Every row gives one point. Each copy is the shape, with its points in the same order, turned, moved and blurred by noise. Some copies are also mirrored. Which?

Shape (8 x 2):
[[-18  -4]
 [ 28  31]
 [ -1   1]
 [-13 -57]
 [-16 -44]
 [-27  37]
 [-15  33]
 [ -8  40]]
Copy 1:
[[ 15  14]
 [-39   9]
 [  1   1]
 [ 47 -34]
 [ 39 -20]
 [  2  55]
 [ -4  38]
 [-15  43]]
Copy 1 is: mirrored
Copy 2:
[[-24 -13]
 [-18  48]
 [-20   2]
 [ 19 -42]
 [  2 -38]
 [-60   8]
 [-51  14]
 [-51  25]]
Copy 2 is: only turned
Copy 3:
[[-22  -4]
 [ 20  28]
 [ -6  -1]
 [-20 -59]
 [-24 -46]
 [-28  35]
 [-19  31]
 [-13  40]]
Copy 3 is: only turned

Shape:
[[-27 -21  35  30]
 [ 27   7 -22 -14]
 [-33  -5   7   4]
 [ 15   3  44  15]
 [ 27 -21  -2 -15]
 [  7 -44  35   0]
 [-35  14  -9 -24]
 [ 34  20 -27   2]]
Copy 1, 8 rows:
[[ 21  -5  23  60]
 [ 26  15   8 -32]
 [ -2   4   5  32]
 [ 47 -34  11  23]
 [ 21  -4  33 -18]
 [ 14 -29  52  20]
 [-21   9 -16   7]
 [ 43  24  -1 -28]]
Copy 1 is: mirrored
Copy 2:
[[ 33 -34   1  43]
 [-24  17  14 -14]
 [ 16 -22 -16   6]
 [ 36  -3  37  25]
 [-28  -4  24   5]
 [ -1 -30  31  37]
 [ 14 -22 -18 -30]
 [-11  36   2 -10]]
Copy 2 is: mirrored
Copy 3, 8 rows:
[[-16 -45 -23 -18]
 [ 23  28   5  17]
 [-25  -6 -10 -12]
 [ 25 -32   5 -20]
 [ 19  -2   8  30]
 [  2 -49   4  25]
 [-32  23  13 -11]
 [ 36  36  -8   5]]
Copy 3 is: mirrored
Copy 4:
[[-36  22  12  51]
 [ 24 -14 -21 -11]
 [-34 -12   3  19]
 [ 18  11   2  53]
 [ 17  14 -10 -11]
 [ -6  43  12  16]
 [-23 -37  15  -2]
 [ 26 -22 -35  -3]]
Copy 4 is: mirrored

Shape (11 x 8):
[[-19   4  23 -19  18 -22 -26  -5]
 [-29  -1  41 -17   6 -15  28  -3]
 [ -8 -27 -12  -4 -42 -51  -6   9]
 [ 14  -2   0  40   0   0 -26  15]
 [-16 -27 -15  29  -6  35 -19  10]
 [ -1   9 -29 -17  -2  14  16 -18]
 [  4  52   5   1 -16   2 -22  47]
 [-17  19   4 -21 -24 -39 -49 -15]
 [ 31  -2  -7  -4 -22  15   9 -23]
 [  2 -11 -11 -10  18   8  10 -28]
 [ -7 -34  -9 -12  32  47 -28   4]]
Copy 1 (11 x 8):
[[-18   7  -6 -35 -17 -29   4   8]
 [-43 -16  15   1 -15  -6  11  11]
 [  9 -59  -6 -37 -40  -8 -28   2]
 [ 43  -3   6 -35   9   5 -12  26]
 [ 24  -7   4 -54  14  41   3  -3]
 [ 14   0 -19  -2 -27  23  12 -26]
 [ 38  -2  -7 -25 -38   0  37  56]
 [ -4 -11 -49 -46 -37 -30  -9  22]
 [ 29 -25 -29   7   4  11   8 -15]
 [  4   6  -8  -5  -3   6   1 -32]
 [ 14  17   7 -56  20  13  33 -36]]
Copy 1 is: mirrored
Copy 2 (11 x 8):
[[  5 -31  -4 -13  16  14  27 -29]
 [-15  11  24  -6   4  37  30 -36]
 [-11 -29  11   3 -11  -4  60  37]
 [  7 -21  10   9  10 -41 -11   6]
 [-25 -16 -18  33  -9 -24 -21   1]
 [ 11  16 -24 -15 -25   9   0   8]
 [-28 -12  12 -52  27 -27  -9   6]
 [  1 -57  -4 -45  -9  -4  36  -9]
 [ 19  -7  10 -11 -24  10 -16  23]
 [ 27   4 -19  10 -16  20   2 -11]
 [  1 -15 -42  27  17  18 -35 -10]]
Copy 2 is: only turned
Copy 3, 11 rows:
[[ -3  -3   4  27  -1 -40  -8 -11]
 [ 10 -25 -31  18 -22 -44  21  -4]
 [ -7  16  -3  10 -40 -10 -16  54]
 [  5   6  21  24  29   6  22  30]
 [ 17 -45  27  10  16   9  10  34]
 [ 14 -15 -15 -18   3  13 -15  -8]
 [ -8   7 -18  10  57 -30  -5  29]
 [  9  22  17  29  -9 -45 -50  14]
 [ 29  19   5 -32  -5  10   7   5]
 [ 14 -12   5  -1 -16  18   3 -18]
 [-10 -55  39  -8  19   4   6 -14]]
Copy 3 is: mirrored
Copy 4 (11 x 8):
[[ -4  13  27 -17   3  26 -35   4]
 [-41 -10  39  16  22  29 -16  20]
 [-39   9  -1   9 -60  -8 -20  20]
 [ 23 -17  13 -33 -17  -7  16  23]
 [ 25  -7 -21 -13   3   2   6  55]
 [-11   5 -30   9  20   7  10  -1]
 [ -1  19  21 -28 -18  40  56   9]
 [  6  33  24  -2 -36  29 -33 -17]
 [ -8 -35 -25   9   0  16   4 -10]
 [ -8 -10 -15   6  31   1 -17   2]
 [ 22  -5 -29 -36  31  28 -20  40]]
Copy 4 is: only turned
